Each row is a point. The last column is the point's height on a tilted bowl or saddle (a function of degree 2), plus a little noise. Count its main directions that bend up, bend down and stay straight.

Points (16 x 4):
[[ -1  57  40 -25]
 [  7  85 -19 -87]
 [ -1  -4 -24  11]
 [-39  51  12  22]
 [  1  59  -2 -34]
 [-36  35  42  36]
 [ 59 -10 -21  64]
 [ 40  20 -67  34]
 [-10 -37   2 -10]
 [-11  17   0  10]
 [ -7  40 -47  -8]
 [  1  -7 -14  10]
 [ 43 -14  26  26]
 [ 75   7  45  47]
 [ 16   1 -24  16]
 [  3 -41  79 -18]]
Directions: 1 up, 1 down, 1 straight

Points (17 x 4):
[[-14  84 -66 -84]
 [-25 -14  39 -24]
 [ 54  43  51 -32]
 [ 23   2  37 -15]
 [ 54   3 -13 -22]
 [-24   0   7 -14]
 [ -3 -19  -4 -10]
 [-21 -15 -57  -3]
 [  4  -7  26 -13]
 [-92  12   4 -60]
 [-60 -11  -4 -29]
 [ 11 -33  12 -18]
 [ 10 -52 -15 -21]
 [-82 -41  38 -73]
 [ -9  -2 -16  -8]
 [ -6  51  42 -31]
 [ 35   0  11 -15]]
Directions: 0 up, 2 down, 1 straight

Points (23 x 5):
[[ 18 -17 -16  -4   5]
 [-67  16  26  15  12]
 [-10 -82  47 -47  63]
 [-57  27   9 -78  68]
 [ 79 -23  17  39 -26]
 [ 52  50 -10 -19  33]
 [-18   9 -38   7  -3]
 [ 23  29 -28 -14  25]
 [-42 -17 -34 -53   8]
 [  2  39  23 -75  73]
 [-27 -34  23  -5  17]
 [ 84  27  59  -6 -56]
 [-10   1 -53  38  12]
 [ -2  36 -19  14  15]
 [-35  -7 -46 -30  -5]
 [-47   1 -18  -9 -15]
 [-42  -4  21 -35  26]
 [ 16   1 -26  58  29]
 [ 44 -10  49  31 -14]
 [ 26  -8 -81  -1  65]
 [ 24  27 -60  19  49]
 [ 48 -13   9  -3 -15]
 [-14   3 -38  -3   2]]
Directions: 3 up, 1 down, 0 straight

Points (23 x 5):
[[ -12  -65   52   -7   29]
 [ -47   37  -18  -26   33]
 [  31  -51   10   15   22]
 [  19  -76  -22  -19   64]
 [ -10  -38   -5  -19   42]
 [ -44   43   37  -52   12]
 [  42    5   11  -10   21]
 [  -6    4  -42   49   11]
 [ -41  -44  -39  -21   67]
 [ -15    2   27  -26   22]
 [   5   46  -45  -44   24]
 [  29   54   74   -1   47]
 [ -12  -45    1    5   31]
 [ -36   37   29  -16   28]
 [-121   12    8   -5   29]
 [  -1   30   17   41   34]
 [ -36    4  -37  -59   47]
 [ -45  -13  -26  -19   44]
 [ -56  -13    3   11   23]
 [  16  -41  -43  -13   48]
 [ -28   -3   21   -7   26]
 [  39  -19   24   -7   19]
 [   2  -38   22  -16   29]]
Directions: 1 up, 1 down, 2 straight

Points (48 x 7):
[[ 32 -14 -14   9   0 -18 -19]
 [ 67  13 -29  20 -37 -17  -2]
 [ 60  16  34 -10  32 -31  28]
 [-43 -14   4 -43 -12 -23 -16]
 [-27   9 -43  -9  -5   4 -17]
 [-11  43   6  -4   7  11   4]
 [-14   3  64  25  18 -25 -26]
 [ 46  -5 -65 -30  29 -35  13]
 [-34  -1   6  37  35 -30 -15]
 [-28  53 -17 -16  -8  10  24]
 [ 18  -1  14 -22  30 -69  41]
 [ 17 -69  31  28  42  28  50]
 [ 51   3  21 -13  10 -20   5]
 [  6 -28 -17 -55 -53  12 -34]
 [ -4  -6  47  -6  46   3 -17]
 [-62 -10   7 -73 -54  74  20]
 [-14 -16 -11 -40   6  27 -19]
 [-25 -26 -38  -3 -31  30 -17]
 [-40  49 -10  45  13 -17   9]
 [ 20  -5 -21  35   9 -20 -25]
 [-63  70  -3 -68 -35  54  99]
 [ 66   8  73 -14 -30 -61  65]
 [ 39 -37  98  26 -57  -9 -19]
 [  2 -12   9  17 -10  39 -11]
 [-17   6 -47 -11  56 -55  18]
 [-20 -69  11  -6  -6  64  51]
 [-17  17 -15  34  -8  18 -14]
 [ 19 -21  47 -30  51  16  -1]
 [ 14  28 -16  92  -1  19  -7]
 [-27 -29  24   7 -43 -22 -31]
 [ 78  17  -8   5  -7  19  17]
 [ -2 -62  32 -41   4  49  21]
 [-60  25  18  36   2 -29  -5]
 [ -7 -35  60  40 -39  13 -29]
 [  9  14  50 -14  -8  40  -3]
 [ 26  18 -35  58 -41  20 -16]
 [ 76  13  -6 -13  49 -59  69]
 [-18 -49 -56 -39  38  -2   6]
 [ 24 -36 -48 -70 -63 -38   5]
 [ 77  78  54  39 -10  30 105]
 [ 21  14 -24 -16  31 -30   0]
 [ 24  -8   2  64 -35  -5 -38]
 [ 21 -11  16   9  51   5 -11]
 [ 21 -91 -39  23  28 -35  76]
 [ -4   9  43  26 -69 -26 -32]
 [-31  50 -68   7  23  51  57]
 [ -9  -3  61  -4 -40  10 -34]
 [ -8 -46 -61   4  30 -58  35]]
Directions: 3 up, 0 down, 3 straight
